Each row of a before or after table is a point. The points were changed in one or more steps. Then noise was added and the rows were shuffled. The steps act on how far a point lies along the listed directions, d1 being the first. What was done? A step turns or swaps two directions, mirrors them in a line or flattens them onto one, adds a multiple of one to another, or multiplies one. Angles are multiples of 10 degrees, from the lower direction toward the higher: turns from -170 to 170, lines from 10 to 170 but not 90. Use the fewest steps. Two steps may share a direction if one is a turn and the other turns, adds or multiplies; they go together, in the order done. Otherwise the lowest direction goes first.
In the rows, zero is written as 128.

Directions:
(1): [149 130  82]
(2): [ 97 166 116]
(3): [162 162 145]
Before, 10 rows:
[[149 109 127]
 [128 109 135]
 [146 127 129]
 [150 149 140]
 [106 120 127]
 [150 148 135]
 [133 175 149]
 [118 138 132]
 [104 110 152]
 [101 149 171]]
After (10 x 3):
[[134 170 123]
 [ 98 205 159]
 [113 105 144]
 [129 100 147]
 [112 139 142]
 [144 137 117]
 [155 110 114]
 [129 173 132]
 [ 96  93 202]
 [ 63 153 235]]
Steps: multiply d1 by 2.5; add 1 times d3 to d2

Directions:
(1): [185 138 133 132]
(2): [120 173 158 107]
(3): [127 101 178 143]
(4): [120 152 126 180]
Before:
[[ 72 142 156 149]
 [131  97  79  80]
 [ 87 154 167 150]
 [155 107 122 115]
 [ 90 135 177 155]
 [ 94 172 149 128]
 [ 87 159 156 119]
 [143  90 123  98]
 [101 142 179 116]
 [145 116  99  90]
 [150 118 111 117]
 [151 134  93 104]
 [113 146 179 150]
 [107 141 142 186]]
After (14 x 4):
[[140 146 116  74]
 [114 132 104  75]
 [127  88 103 150]
 [142 151 133  77]
 [154  99 150 148]
 [174  87 109 166]
 [118 171 118  81]
 [102 168 104  86]
 [128 177 104  89]
 [153  88 128 149]
 [122 100 127 150]
 [132 106 136 149]
 [106 189 138 120]
 [ 94 153 124  86]]
Steps: turn d1 and d3 by 120 degrees; turn d2 and d4 by -70 degrees

Directions:
(1): [110 152 162 153 101 141 117 184]
(2): [191 150 141 164 122 149 123 106]
Before (12 x 8):
[[147 111 126 110 150 108 115 107]
 [ 67  96 119  81 123  98 130 143]
 [121 121 128 125 147 119 120 133]
 [ 50 121 127 105 120 113 143 181]
 [119 106 132 128 134 132 118 141]
 [ 80  89  86  74 137  97 129 126]
 [160 144 115 160 127 133 138  87]
 [153 127 101 122 147 130 125  99]
 [128 107 113 106 148 124 128  83]
 [ 71 117 100  80 135 101 133 139]
 [ 65  86  87  72 149  98 147 104]
 [ 57 119 122 109 127 107 119 166]]
After, 12 rows:
[[161 112  85 110 161 116 128  76]
 [141  90  88  95 167 116 135  41]
 [106  77  75  72 153  96 133  88]
 [ 90  97 125  88 122 104 135 130]
 [ 94 117  99  87 135 101 134 122]
 [101  72  65  63 173  94 161  50]
 [ 61 143 151 132 102 128 137 200]
 [155 100 110  95 165 106 120  76]
 [151 129  94 156 139 120 142  71]
 [128 122 126 124 150 115 124 132]
 [ 67 133 136 130 116 117 114 178]
 [117 105 136 130 129 140 122 142]]
Steps: multiply d1 by 2; multiply d2 by 0.7

Directions:
(1): [ 72 151 130 113 161 150 102 142 165]
(2): [143  89 145  58 151 122 119 137 120]
(3): [ 84 104 104 118  76 126 117 160 100]
(4): [111  73 112 154 160 140 173 139 140]
Before:
[[120 120 119 143 119 129 121 136 129]
 [134  99 131  81 149 129 138 136 126]
 [101 127  99 169 109 140 134 136 140]
 [100 149 113 131 118 134 122 140 137]
 [141 102 143 116 148 114 141 120 130]
 [120 142 116 153 152 147 131 115 155]
 [124 126 117 137 163 122 132 122 149]
 [110 152 130 117 120 134 102 126 129]
 [ 64 102 101 153 116 127 136 153 127]]
After, 9 rows:
[[140  96 145 135 188 125 162 112 154]
 [106 173 126  94  64 121  68 134  99]
 [ 86  76  83 169  99 139 158 156 126]
 [ 29   8  61 170  76 126 182 191  90]
 [123  85 121 104 154 135 156 139 131]
 [104  99 107 147 180 131 151 133 158]
 [ 86 132  98 117  70 125 111 158 107]
 [ 99 116 107 153 162 154 143 128 159]
 [116 102 113 143 112 128 130 141 121]]
Steps: turn d1 and d3 by 40 degrees; multiply d3 by 2.5; multiply d2 by 0.7; multiply d4 by 3

Directions:
(1): [136 201  91 126 106 135 101  99 111 114 131]
(2): [149 114 128 173 103 115  80 116 148 183 122]
(3): [162 105  95 111 120  64 117 146 103 105 105]
(4): [180 161 158  97 137 127 118 174 157 138 151]
(5): [135 121 102 116 129 138 130 110 205 102  90]
(6): [158 123  82 164 193 151 130 138 121 129 141]
Before, 12 rows:
[[127 119 109 109 158 137 144 124 158  91 103]
 [133 153 155 117  98 108 116 134  93 128 156]
 [155 151 143 157 138 137 120 145 134 151 151]
 [171  55 157 145 106  82 103 176 151 146 112]
 [123 109 117 123 115  74 120 103 134 140  90]
 [ 72 192 105 169 155 192 187 106  79 100 165]
 [177 155  85 152 139 178  91 108 196 142 136]
 [117 142 145  87 135 120 130 143  98 131 149]
 [ 86 131 126 114 115 118 151 112 123 105 129]
 [164 180  62 131 159  98 108 138 124 101  92]
 [ 84  88  89 194 144 149 150  82 174 133 116]
 [ 70 150 120 142 118 130 152 100  48  83 122]]
After:
[[127 150 171 132 105 136 134 137 147 143 141]
 [110 131 125 136  95 112 119 102 101 117 132]
 [152 169 151 112  98 171 102 123 181 146 151]
 [141 126 123 104 148 117 132 143 135 105 116]
 [109 122  95 135 148 119 152 120 112 103 132]
 [135  60 158 167  85 101  99 144 150 159 108]
 [132 120  96 152 142  98 107 101 126 156 107]
 [173 207  98 114 114  81  81 148 130 125 101]
 [132 195 110 118 179 168 195 167 110  78 170]
 [139 149  78 153 177 133 144 134  75  76 130]
 [143 122 118 170 197 166 155 150 175 145 162]
 [106 122 125  93 127 109 130 119 103 122 126]]
Steps: add 0.3 times d3 to d1; turn d2 and d3 by -30 degrees; turn d4 and d6 by -80 degrees; multiply d5 by 0.4

Directions:
(1): [147 116 150 159 151 132 143 125 192 142 121 148 177 173]
(2): [144  68 158 131 111  87 156  78 127 112 138 152 100 117]
(3): [115 128 157 145 110 170 170 133  84 169 143 165 158 102]
Before:
[[139  69 167 136  95 130 170  67  72 157 141 172 108  87]
 [170  55 139 124 146  46 122  79 199  83 110 126  98 176]
 [120 127 113 141 124 136 137 131 152 126 124 130 151 156]
 [145  85 153 148 125 103 154 112 158 138 116 142 173 140]
 [126  84 124  96  90  89 142  87  66 108 140 144  45  77]
 [133 136 150 145 147 114 124 130 156 111 126 141 128 129]
 [139 149  98 119 136 136 114 164 159 141 131 113 131 144]
 [148  50 185 135  77  85 177  86  83 142 155 170  90 104]
 [123 143  61  89 130 106  75 156 101  87 131  75  65 119]
 [110 153 120 111 116 142 138 146  62 137 160 124 118 116]
 [111 127 128 122  97 158 164 146  49 160 141 152 115  74]
 [155  66 149 119 116  77 118 103 158  89 134 125 104 124]
 [129 126 173 167 130 145 179 133 140 158 120 170 193 147]
 [156 116 139 143 149 106 109 113 191  95 112 104 137 169]]
After, 14 rows:
[[155  51 140 124 123  79 145  99 146 103 139 140 100 139]
 [130 172  93 130 172 152  86 181 175 145  99 106 173 184]
 [148  81 152 142 125 120 173 110 133 142 128 169 130 122]
 [120 164 103 124 127 137 108 166 121 143 112 100 169 125]
 [136  95 156 127 119 109 162  95 116 125 158 141 123 138]
 [153  91 164 166 152 124 155 108 210 145 116 175 172 182]
 [132 113 104 105 110 118 131 140 115 137 146 127  88 106]
 [140 136 134 142 149 139 106 165 179 130 125 116 174 156]
 [142 129 150 160 156 170 134 121 176 173 114 148 187 173]
 [106 136  98 115 107 135 122 134 109 118 128 120 122 132]
 [108 188 110 127 119 146 125 170  87 139 111 107 146 116]
 [155 146 153 170 149 142 136 169 191 177 126 149 202 199]
 [113 163 132 136 140 133 114 141 127 119 128 131 124 121]
 [127 170 112 118 135 147  97 153 116 110 116  88 125 127]]
Steps: turn d1 and d2 by -120 degrees; multiply d3 by 0.4

Directions:
(1): [162 135  80 120 168  85 109 162 144 178 101 159 169 128 140 147 140 125]
(2): [ 74 117 167 142 193  97 115 153 168 106 151 140 131 163 108 123 112 127]
Before (11 x 18):
[[107 125 142 133 114 150 137 108 117 104 136 131 111 124 117 121 136 131]
 [ 96 114 165 138 151 129 143 128 150  79 155 126 104 152 117 115 114 127]
 [134 131 121 116 146 123 122 141 128 141 117 145 151 136 128 137 138 130]
 [ 86 124 185 135 166 114 144 122 145 105 156 116 120 158 108 120 109 122]
 [113 121 141 127 161 121 125 134 146 125 145 134 132 148 126 129 119 128]
 [142 130 106 120 141 117 130 127 133 144 109 136 149 139 137 135 115 111]
 [ 68 108 189 141 122 148 129 119 145  73 172  92  97 150 110 102 115 127]
 [ 64 110 201 145 135 150 152  97 136  66 159 107 111 153 108 107 104 137]
 [125 124 145 131  82 160 142 110 116 123 134 115 100 119 121 117 127 128]
 [123 106 134 139 146 117 122 141 141 134 134 130 143 133 114 128 114 121]
 [ 82 131 200 141  91 165 152 101 124  77 167 108  83 123 115 127  99 136]]
After (11 x 18):
[[ 94 124 189 137 127 145 161  99 126  97 157  96 103 141 112 116 111 127]
 [150 127  91 121 155 100 117 139 136 155 101 150 164 139 142 142 121 107]
 [ 98 120 173 141  73 179 146  97 111  97 153 101  82 122 114 105 120 128]
 [148 132 105 112 154 110 118 153 133 154 105 157 160 136 136 148 142 130]
 [ 49 107 232 148  76 203 171  55 104  29 175  77  71 140 104  87 100 144]
 [101 115 175 136 114 159 157 102 130  67 163 109  81 137 116 106 114 131]
 [139 109 122 132 139 118 119 142 136 143 128 133 145 127 117 129 121 122]
 [127 123 131 123 147 130 127 132 141 130 136 133 130 140 131 131 127 129]
 [ 54 125 244 144  42 213 174  59 108  26 193  76  42 122 108 108  86 136]
 [ 93 118 163 138  93 167 144  97 113  86 145 119  95 125 114 114 131 134]
 [ 56 105 219 142  65 198 148  82 117  37 187  60  62 136 106  85 109 132]]
Steps: multiply d1 by 2; multiply d2 by 0.4

Directions:
(1): [161 142  97 137  96 147  99 143  81  94 122 109  77 122 142  80 140  71
 122 131]
(2): [143 124 198 117 125 163 138 138 144 124 107 186 143  90 120  86 120 105
 125 175]
(3): [137 143 106 129 173 150 151 171 151 119 101  88 113  75 114  93 109 178
 102 108]
(4): [156 120 122 115 142 119 138 162 119 166  67  94 158 159 167 136 174 124
 122 178]
(5): [176 102 108 135 109 162 179 121 118 101 118 171 122 122 118 177 172 142
  93 100]
(6): [ 98 147 107 198 139 111 167 105 135 130 143 120 163 122  93  93 173  98
 102 149]
Before, 9 rows:
[[121 108 160 154  82 114 161  91 131 175 135 170 179 168 132 145 186  72
  127 178]
 [126 132 136  98 133 122 109 131 142 129 122 126 114 144 148 205 109 160
  126  94]
 [182  72 122  89  75 133 120 126  72 142  83 177 123 188 166 189 176 104
  108 152]
 [150 108 161 115 113 123 114 144  97 170  77 147 149 188 167 162 150  97
  125 174]
 [ 91 151  71 168 149 100 119 105 125 153 152 102 128 129 103 130 111 152
  131  90]
 [174 103 119 141 116 172 163 122 122 135  90 184 140 124 121 130 160 124
   95 143]
 [132 136 118 126 100 144  92 154 110 108 120 126 105 105 134  83 138  80
  133 151]
 [137 139  65 153 123 121 143 132  84 130 107  74 132 147 142  91 200  91
  103 159]
 [127 129 119 107  93  91  69 105 101 122 149 103  92 158 153 175  98 104
  157  87]]
After:
[[134 113 154 135 102 137 157 107 106 142 115 170 168 143 133 115 188  81
  112 196]
 [135 107 130 112  76 123  95 122 109 122 135 167 123 148 143 162 148  88
  145 137]
 [102 163  91 155 158 100 130 131 147 125 133  76 121 131 123 156 129 141
  107  98]
 [111 127 144 123 148  97 101 148 119 184  98  93 150 179 153 147 110 128
  144 154]
 [126 151 104 186 134 140 140 112 121 131 129 144 133  92  88  72 141 100
  106 131]
 [ 91 148 103 170 123  72 103  87 121 138 155  83 138 151 118 140 128  84
  137 117]
 [ 75  98 131 109 145  61 112 109 132 198 128 114 180 203 140 185 127 163
  138 150]
 [135 100 156 101 142 146 135 117 150 166 102 171 153 143 137 173 110 171
  129 132]
 [ 96 127 205  81 134 116 114 136 170 192 115 132 162 124 148 104  93 126
  163 180]]
Steps: turn d1 and d3 by -70 degrees; turn d1 and d5 by 70 degrees; turn d2 and d6 by -80 degrees; multiply d4 by 0.7

Directions:
(1): [ 68 144 113 136 111 115 145 119  99 170 105 133  84 137 140 115  89 145
 137 166  69 142  84  95]
(2): [184 162 130 117 139 142 130 157  84 139 107 140  69 164  84 118 189  99
 132 137 114 154 126 131]
(3): [157 138 174 139 159 216 133  97 125 137 127  92 139 101 136  88 103 134
  92 140 124 156 102 120]
(4): [132 103  92 168 147 161  85 124 133 128 192 142 122 124 114 192 142 148
 120 142  75 160 143 115]
(5): [128 143 155 144  96 114  95 126 178  73 111  90 133 195  79 125 105 135
 108 122  91 129 109 128]
(6): [146 111 122 150  84 139 142  75 133 159  90 179 154 114  88 140 151 152
 114 137 119 111  96 190]
Before:
[[136 134  48 138 101  81 137 140  61 165 101 216  97 139  81 196 218 137
  170 130 108 130 128 178]
 [150  51 112 176 160 184 101 120 203  65 204  75 195  97 143 189 106 146
   95  97 136 125 172 117]
 [110 132 139 126 129 138 115 126 135 124 113 106 133 132 122 111 105 156
  115 123 112 131 135 128]
 [166 143 160 159 126 177 117 133 128 123 111 130 124 118 105 111 123 121
  108 135 104 150  99 133]
 [116 164 140 105 139 109 129 175 110  99 139  89  89 157 161  77 126 100
  149 129 115 170 144  78]
 [194 127 122 144 131 170 131 135 149 115 136 152 137 142 109 128 158 130
  124 135 128 144 156 156]
 [135 150  91 114 143 106 148 159  45 188 133 170  78 114 142 112 179 111
  159 129 148 144 152 114]
 [123 142 114 129 139 155 115 156 139 109 174 112 121 118 156 132 154 106
  125 133 130 148 149 105]
 [155 104  73 149 123 140  64 159 139  87 195 145 137 139  87 202 214 122
  137 103 133 133 184 124]
 [100 126 140  94 143  98 142 157 167 114 138  82 150 106 163  97  72 113
  140 119 169 117 154 100]
 [140 123 106  94 156  69 131 192 115 103 186 142 119 148 159 161 180  89
  178 103 168 110 196  84]
 [149 143 117 121 136  99 132 159  99 113 130 156 105 154 118 142 178  98
  123 117 158 134 162 155]
 [166 128  95  97 163  94 134 181  87 145 135 151  83 113 122 145 195 108
  143 132 152 129 159 121]]
After, 13 rows:
[[137 128 134 107 120  85 128 154 182  97 125 108 163 141 114 120 114 109
  140 104 167 113 161 134]
 [152 136 109 137 128  99 105 157 121 113 168 159 110 180  98 189 192 120
  150 127  95 134 154 109]
 [141 134  88 128 136 108 127 145  95 167 124 165  70 122 101 155 168 141
  133 164  89 146 115 122]
 [101 117  39 162 127 121 128 121  60 191 137 202  91 117 112 209 174 163
  157 155  70 162 113 140]
 [231  88 157 146 173 229 118 139 172  61 170  62 160 123 101 142 150 107
   79  95 156 145 166 126]
 [105 138  89 149 107 109 139 117  70 197 121 185  97 124 118 128 137 146
  142 146 107 145 113 125]
 [182 143 115 125 144 177 149 145 120 142 129 152 103 147 118 104 150 120
  132 149 115 161 139 132]
 [142 150 168 138 125 153 137 137 117 130  93 122 113 111 131  88 104 115
  116 135 122 143  97 116]
 [181 126  96 161 135 207  68 148 107 114 184 132  99 143  72 163 206 121
  115 133  90 174 147 102]
 [106 132 140 117 137 129 118 136 131 122 112 104 134 136 129 110 105 146
  125 116 133 120 147 132]
 [ 94 152 134 127 101  94 122 145 135  98 126  99 110 163 140  83 111 126
  136 133  94 157 126 100]
 [132 152 131 133 118 161 118 131 144 110 145 110 123 126 131 122 154 118
  120 140 108 149 120 122]
 [131 146 105 144 125 106 125 150  93 135 126 160  81 160 106 156 169 108
  121 139 113 149 136 143]]
Steps: turn d1 and d2 by -50 degrees; turn d3 and d4 by -40 degrees; flatten d5 and d6 onto the line at 140 degrees
